Each row of a before or after table is a point. The points were changed in one or more steps. Then noise was added and the rows were shuffled. The steps act on columns, c1 being the first. What was done? A step turns or swaps two columns, mirrors them in a line or flattens them onto one, adds a multiple of one to another, or multiplies or shifts one. Angles are multiples of 10 degrees, from the lower column toward the higher: turns from -170 to 170, lines from 10 to 170 but not 90. Use the fewest steps. Two steps may share a column if one is a turn and the other turns, adds or multiplies; they go together, in the order done. Otherwise the lowest column goes first.

Before, 12 rows:
0.66; -0.07
0.51; 0.64
0.75; -0.33
0.49; 0.58
-0.46; -0.12
0.28; 0.32
-0.46; -0.20
-0.27; -0.19
-0.10; 0.58
-0.04; 0.63
-0.43; -0.23
0.25; 0.03
After (12 x 2):
-0.25; -0.48
0.35; 0.31
0.69; 0.50
-0.17; -0.25
-0.33; 0.72
-0.11; -0.51
0.57; 0.50
0.59; -0.13
0.64; -0.08
-0.08; 0.68
-0.16; -0.44
0.05; 0.24
Steps: swap c1 and c2

Before, 14 rows:
0.32; -0.03; -0.31; -0.14
0.35; 0.16; -0.52; 0.11
0.05; 0.13; 0.49; 0.32
-0.08; 0.01; -0.51; 0.26
0.55; -0.03; 0.84; -0.84
-0.16; 0.21; 0.55; -0.21
0.34; -0.65; 0.53; 0.55
-0.18; -0.65; 0.59; -0.22
-0.03; -0.18; 0.59; -0.36
0.27; -0.66; -0.30; 0.37
1.02; -0.46; 0.03; -0.69
0.93; 0.14; 0.35; -0.33
0.33; -0.34; 0.67; 0.26
0.11; -0.99; 0.51; 0.42
After, 14 rows:
-0.01; 0.19; -0.26; -0.15
0.01; -0.20; 0.43; 0.30
-0.05; -1.04; -0.25; 0.47
-0.05; 0.48; -0.31; 0.06
0.02; -0.91; 0.00; -0.21
0.02; -0.63; 0.33; 0.27
-0.05; -0.88; -0.03; 0.56
0.03; -0.19; 0.58; -0.18
-0.05; -0.12; 0.33; -0.37
0.06; -0.57; 0.60; -0.87
-0.01; -0.52; 0.33; -0.38
0.01; -0.28; -0.32; -0.72
0.02; -0.27; -0.68; 0.38
0.05; 0.32; -0.33; 0.24
Steps: multiply c1 by 0; turn c2 and c3 by 40 degrees

Before, 8 rows:
-0.16; 0.26; 0.11; -0.54; 0.28; 0.08; 0.82; 0.47
0.61; 0.48; 0.42; -0.61; 0.46; -0.25; 0.74; 0.43
0.87; 0.04; -0.83; -0.53; 0.62; -0.12; 0.30; 0.32
0.22; -0.23; -0.12; -0.92; 0.24; -0.25; -0.40; 0.25
-0.07; -0.38; -0.74; -0.26; 0.00; -0.63; -0.54; -0.62
-0.15; 0.83; 0.35; 0.60; 0.06; 0.39; 0.66; 0.65
0.27; -0.24; -0.27; -0.14; 0.16; 0.23; -0.02; -0.37
-0.08; 0.43; -0.14; -0.31; -0.48; 0.11; 0.07; -0.09
After (8 x 8):
0.21; -0.11; -0.13; -0.91; 0.25; -0.21; -0.49; 0.09
0.28; -0.17; -0.30; -0.12; 0.14; 0.23; -0.15; -0.13
-0.08; -0.24; -0.75; -0.26; -0.03; -0.62; -0.51; -0.27
-0.16; 0.19; 0.10; -0.56; 0.27; 0.07; 0.85; 0.19
-0.10; 0.33; -0.12; -0.35; -0.46; 0.09; 0.08; -0.03
0.88; 0.03; -0.83; -0.52; 0.62; -0.11; 0.04; 0.13
0.59; 0.35; 0.45; -0.64; 0.47; -0.25; 0.57; 0.20
-0.14; 0.62; 0.34; 0.60; 0.06; 0.39; 0.71; 0.23
Steps: add -0.3 times c1 to c7; multiply c2 by 0.7; multiply c8 by 0.4

Before (13 x 12):
-0.02; 0.33; 0.05; -0.13; -0.08; -0.15; 0.22; -0.27; 0.15; -0.32; -0.22; -0.43
-0.42; 0.36; -0.24; -0.14; -0.04; -0.19; -0.45; 0.04; 1.27; -0.33; -0.28; 0.47
-0.01; -1.82; -0.24; -0.31; -0.14; -0.32; 0.17; -0.54; -0.27; 0.07; 0.51; 0.29
0.24; -0.02; 0.54; -0.65; 0.06; 0.84; -0.17; 0.10; 0.08; 0.00; -0.50; 0.21
-0.02; 0.24; -0.03; 0.06; -0.05; 1.59; 0.35; -0.01; -0.01; 0.01; 0.24; 0.07
-0.33; 0.29; -0.33; -0.20; -0.07; -0.29; -0.22; -0.87; -0.14; -0.22; -0.31; 0.50
-0.13; -0.44; -0.08; -0.15; 0.66; -0.20; 0.30; -0.68; 0.15; -0.25; -0.20; 0.21
-0.23; 0.41; -0.03; -0.44; -0.09; -0.35; 0.15; -0.05; -0.16; 0.95; 0.04; 0.36
0.20; 0.32; -0.54; -0.12; 0.10; -0.25; -0.23; 0.04; -0.12; -0.06; -0.10; 0.08
-0.50; 0.18; -0.08; -0.36; 0.15; -0.12; 0.04; 0.24; -0.33; -0.11; -0.10; -0.21
0.46; 0.18; 0.30; -1.69; -0.01; -0.33; -1.02; 0.06; 0.06; -0.29; 0.55; 0.56
-0.19; -0.51; 0.81; 0.11; 0.32; -0.29; -0.92; 0.00; 1.12; -0.35; 0.04; 0.29
0.12; 0.46; -0.14; -0.28; -0.12; 0.13; 0.39; -0.08; -0.31; -0.46; -0.10; 0.59
After:
-0.08; 0.24; -0.52; -0.08; 0.08; -0.25; -0.16; 0.00; 0.23; 0.11; -0.10; 0.04
-0.26; -1.94; -0.22; -0.32; -0.11; -0.31; 0.26; -0.54; -0.04; -0.49; 0.14; 0.28
0.08; 0.09; 0.26; -1.72; 0.00; -0.39; -0.91; 0.08; 0.47; -0.54; -0.24; 0.59
0.16; -0.62; -0.11; -0.14; 0.71; -0.20; 0.42; -0.76; -0.13; 0.18; -0.25; 0.24
-0.30; 0.39; -0.12; -0.31; -0.15; 0.18; 0.48; -0.07; 0.09; 0.03; -0.51; 0.60
0.06; -0.10; 0.59; -0.62; 0.04; 0.83; -0.09; 0.10; 0.25; 0.52; -0.14; 0.23
1.19; -0.59; 0.78; 0.07; 0.32; -0.34; -0.87; 0.03; -0.13; -0.16; -0.33; 0.25
1.26; 0.26; -0.30; -0.13; -0.08; -0.18; -0.35; 0.06; -0.47; 0.25; -0.41; 0.52
-0.33; 0.07; -0.11; -0.33; 0.15; -0.12; 0.17; 0.23; -0.48; 0.07; -0.13; -0.27
-0.12; 0.26; -0.01; -0.44; -0.06; -0.39; 0.32; -0.05; -0.22; 0.08; 0.99; 0.37
0.14; 0.26; 0.05; -0.12; -0.08; -0.15; 0.31; -0.35; -0.01; 0.11; -0.31; -0.41
-0.15; 0.21; -0.30; -0.23; -0.04; -0.24; -0.09; -0.81; -0.29; 0.25; -0.28; 0.48
-0.02; 0.12; -0.08; 0.10; -0.05; 1.60; 0.43; -0.01; -0.01; -0.20; 0.10; 0.04
Steps: swap c1 and c9; shift c2 by -0.10; shift c7 by 0.10; turn c10 and c11 by 80 degrees
